Each row is a point. Each copy is the shape, with its points in the same order, turned, moved and blurred by noise. Is it also mirrored, or only turned?

Shape:
0:  -7  25   6
1: -30  42  12
2: -28 -17  19
3: -28   9 -21
4:  13 -47   8
5:  54 -40 -69
Copy 1:
0:    3   23  -15
1:    3   44   -6
2:   44    7   -6
3:   28   34  -39
4:   41  -44  -32
5:    7  -41 -115
Copy 1 is: mirrored
Copy 2:
0:  -4  41  16
1: -15  63  19
2: -33  10  40
3: -31  21  -1
4:  -3 -38  30
5:  21 -57 -52
Copy 2 is: only turned

Shape, 11 rows:
0:  -13    9   -5  -10   25  -34
1:  -43 -100    2   -4   20    4
2:   14   -7   16  -36   27  -18
3:    0   37    9  -40  -51  -17
4:   21   -8   14  -29   -7  -28
5:   13   32   11   15    8  -20
6:  -34  -90    3   57   16   39
7:  -56    5   56  -38   28  -23
8:    6   28    4  -47   29    3
9:   -7  -86   26  -34   32  -26
10:   10   37   33   76  -21   48
Copy 1 (11 x 6):
0: -14  12  11  -4  26 -31
1: -29 -83  47   5   7  29
2:  12   4  39 -32  31 -19
3:  12  56  24 -24 -41 -20
4:  21   4  38 -25  -1 -33
5:  27  33  18  20  21 -32
6:   5 -81  37  63  11  48
7: -49  32  75  -7  29  -4
8:  12  40  18 -38  38   1
9: -14 -66  71 -33  22 -10
10:  67  42  29  88   1  23
Copy 1 is: only turned
Copy 2 (11 x 6):
0:  -7  -1  -8  10  40 -34
1: -31 -97 -17   0  33  27
2:  19  -9  24 -28  34  -6
3: -19  42  14  -6 -39 -25
4:  14  -7   8   1  -8 -17
5:  26  27  11  33  20 -17
6:  -7 -85 -33  57  34  60
7: -51 -13  58  -2  41  -4
8:   5  34  14 -29  29   9
9:  -7 -90  20 -26  31   2
10:  28  30  -2  95   1  47
Copy 2 is: only turned
Copy 3 (11 x 6):
0:  12  19  -8 -24  -7 -29
1: -18 -86 -11   8  33 -23
2:  35   2  23 -25  24 -27
3:   0  44  69   2 -28 -13
4:  36   3  37  -5  -3 -30
5:  38  30   3 -18 -25   6
6:  -6 -90 -40  25  10  36
7: -19 -11  31 -80   1 -19
8:  21  42  26 -31  33 -11
9:  20 -73  13 -19  34 -50
10:  32   9   2   3 -44  97
Copy 3 is: mirrored

Shape, 13 rows:
0: -13  12  39 -12 -29 -43  50   0
1: -26  11  33  -9  32 -45  17  21
2:   2  36   1  26   3 -26  37  16
3:  -7  -9 -47 -25  14  -6 -74 -42
4:  -2  56  64 -19 -10 -31  15  51
5:  -5   5 -57  14 -25 -40  -5  32
6:  -2 -27 -53  10  28  53 -34 -41
7:  45 -38  15  49  44 -13  22  31
8:  35 -57 -11  99   7  15 -34 -15
9:  -4  40 -48   1   1 -28   8   0
10: -40  32  22  -3 -14   2  16  46
11: -33  47  13  46   6 -57  24  20
12:  64 -28  -9  39  34  40 -50 -45
Copy 1:
0: -11  16  33   3 -48 -68  47  -5
1: -29  12  27   0  12 -82  13   2
2:  -3  43  -4  39  -7 -60  31   7
3:  14  -5 -53 -13  21 -22 -44 -76
4: -22  66  48 -16 -28 -68   2  34
5:  11   1 -58  32 -29 -52 -10  13
6:  10 -11 -48  16  47  31   1 -61
7:  48 -11  22  38  49 -36  30  34
8:  65 -30   8  87  36  20 -14 -22
9:  -2  37 -53  21  -9 -58  11 -17
10: -48  37   9   7 -23 -30   6  23
11: -29  39  10  66 -16 -86   6   6
12:  73  10  -1  28  63  25  -9 -53
Copy 1 is: only turned
Copy 2 (13 x 8):
0:  -6  25  63 -52   9 -18  17  16
1: -36  17  15 -15  -9 -44  40  22
2:   2  37  29  11   6  -3  22  37
3: -12   1 -61   2 -18  -8 -41 -60
4: -17  35  55 -25 -62 -40  22  50
5: -10  28 -24 -10  19  20 -37  41
6:   6 -27 -42  33  -2  42   4 -58
7:  27 -49   7  34  19 -26  35  49
8:  14 -69  10  79  39   9 -33  -2
9:   4  60 -21   2   7  10  -3   9
10: -42  22  41 -18 -35  18  18  35
11: -43  55  36  20  22 -23  15  42
12:  51 -51 -17  69 -11  -6 -15 -45
Copy 2 is: mirrored
Copy 3 (13 x 8):
0:  19  39  46  -8 -45 -17  46  28
1:   8  21  55 -18  19 -30  27  37
2:  12  52  -3  18  14 -14  33  48
3: -13  -3 -38 -47  15 -12 -34 -55
4:  44  56  71 -23 -17 -23   3  59
5: -21  26 -43   0 -15 -36   6  39
6:  -6  10 -47  -8  44  56  -6 -36
7:  31 -31  10  38  49   8  11  51
8:  -9 -23 -18  81  38  34 -35   8
9:   4  49 -42 -17  -2 -30  28   5
10: -10  71  32 -32  -6   4   3  53
11: -11  68  28  21  15 -55  31  49
12:  48 -18 -17  28  50  46 -46 -50
Copy 3 is: only turned
Copy 4:
0: -20  27  26  -6 -15 -51  68  -3
1: -46  18  19 -17  42 -42  36  20
2:  -8  42   0  26  24 -47  40   3
3: -32  -2 -46 -52  -6 -23 -63 -32
4: -15  68  56 -20   5 -47  30  58
5: -25  11 -55  24 -16 -66   1  23
6:  -7 -15 -47   2  16  36 -53 -46
7:  25 -39  14  39  66 -34  19  20
8:  22 -55   4  73  25 -28 -63 -37
9: -13  47 -53   6  12 -46   2  -4
10: -49  50  17  20  -4 -14  25  39
11: -47  47   7  31  37 -79  35   0
12:  53 -22  -3   6  33  -1 -74 -44
Copy 4 is: only turned

Shape, 12 rows:
0:  38 -15  17 -13 -35   6 -28 -24 -32
1: -71  -5  68  11  -2   9  41   9  23
2:  -4  -3 -26 -29  -2  13 -31 -41 -28
3:  29 -43 -16  10 -25 -59 -38   2 -63
4: -55  47  37  44  53  38  31 -44 -23
5:  19 -76 -40  -3 -16 -23 -18  30  -6
6:  29  14 -25 -41 -20  -7  22 -34 -50
7: -14   2   3 -31  -1 -29  -1 -85 -17
8:  36  14 -48  22 -45 -34 -40 -17  -9
9: -11  14 -31  -8 -23 -38 -38  26 -44
10: -49  35  44  48  45   1  68  -5  13
11:  -1  61  40 -20  63  -1   3 -44   1
Copy 1, 12 rows:
0:  31 -20  -1 -16  -9  -9 -30 -30 -43
1: -51 -35  58  33  40 -21  34  24   7
2:  -3  -7 -48 -39  -3 -11  -3 -19 -22
3:  31 -24 -14 -42  -1 -66 -73  16 -59
4: -86  15 -20  64  43 -24  29 -16 -28
5:  61 -50 -24 -34  17 -31 -40  56 -19
6:  31  31 -19 -29 -19 -37  18 -13 -46
7: -15  -4 -24 -36   6 -66  15 -52   1
8:  26  14 -35 -15 -40 -37 -72   9   0
9: -11  12  -7 -49 -16 -27 -51  44 -33
10: -56  17  21  75  60 -44  31  26  -2
11: -40  54  -3   6  65 -13   8 -47  -5
Copy 1 is: only turned
Copy 2 (12 x 9):
0:  38 -20  27 -16  -5  14 -12  -9 -28
1: -54  33  43  37 -35 -41  42 -17  25
2: -14 -27  -5 -20   9  44 -24 -24   2
3:  19 -37 -17 -10  20 -23 -51  -5 -75
4: -50  58  26  59 -16  38  26 -94  12
5:   3 -62 -29  18  30 -21 -25  43 -23
6:  33  -5  -2 -40  32   4 -30 -43  13
7: -22  -3 -26 -56 -27  12   4 -59   3
8:  42   4 -50  -3  -7  14 -71   9 -20
9: -14  13  -4 -12  28  -9 -73  12 -29
10: -42  79   3  62  -6 -24  40 -57  23
11: -29  65   0 -22  12  46  44 -45  -9
Copy 2 is: mirrored
Copy 3 (12 x 9):
0:  37 -29  28  21 -34  10 -28 -35 -43
1: -55  27  32 -18  12 -15  41 -37  22
2:  24  -2 -31  -6 -20   1 -40 -33 -54
3:  19 -70   8  32 -22 -36 -17  18 -79
4: -41  86  -6  42  33 -18  -1 -65 -14
5:  17 -87 -17  -7  10   3 -12  32 -24
6:  55  11  -4   9 -22  23   8 -16 -83
7:  43  18 -19 -14  -6 -42   1 -58 -61
8:  43 -34 -39  50 -63 -18  -9   7 -36
9: -10 -16 -13  13 -54 -15 -18  33 -65
10: -36  73   7  32  44 -25  51 -19  17
11:  33  97  14   6  11 -31 -25 -25 -13
Copy 3 is: only turned
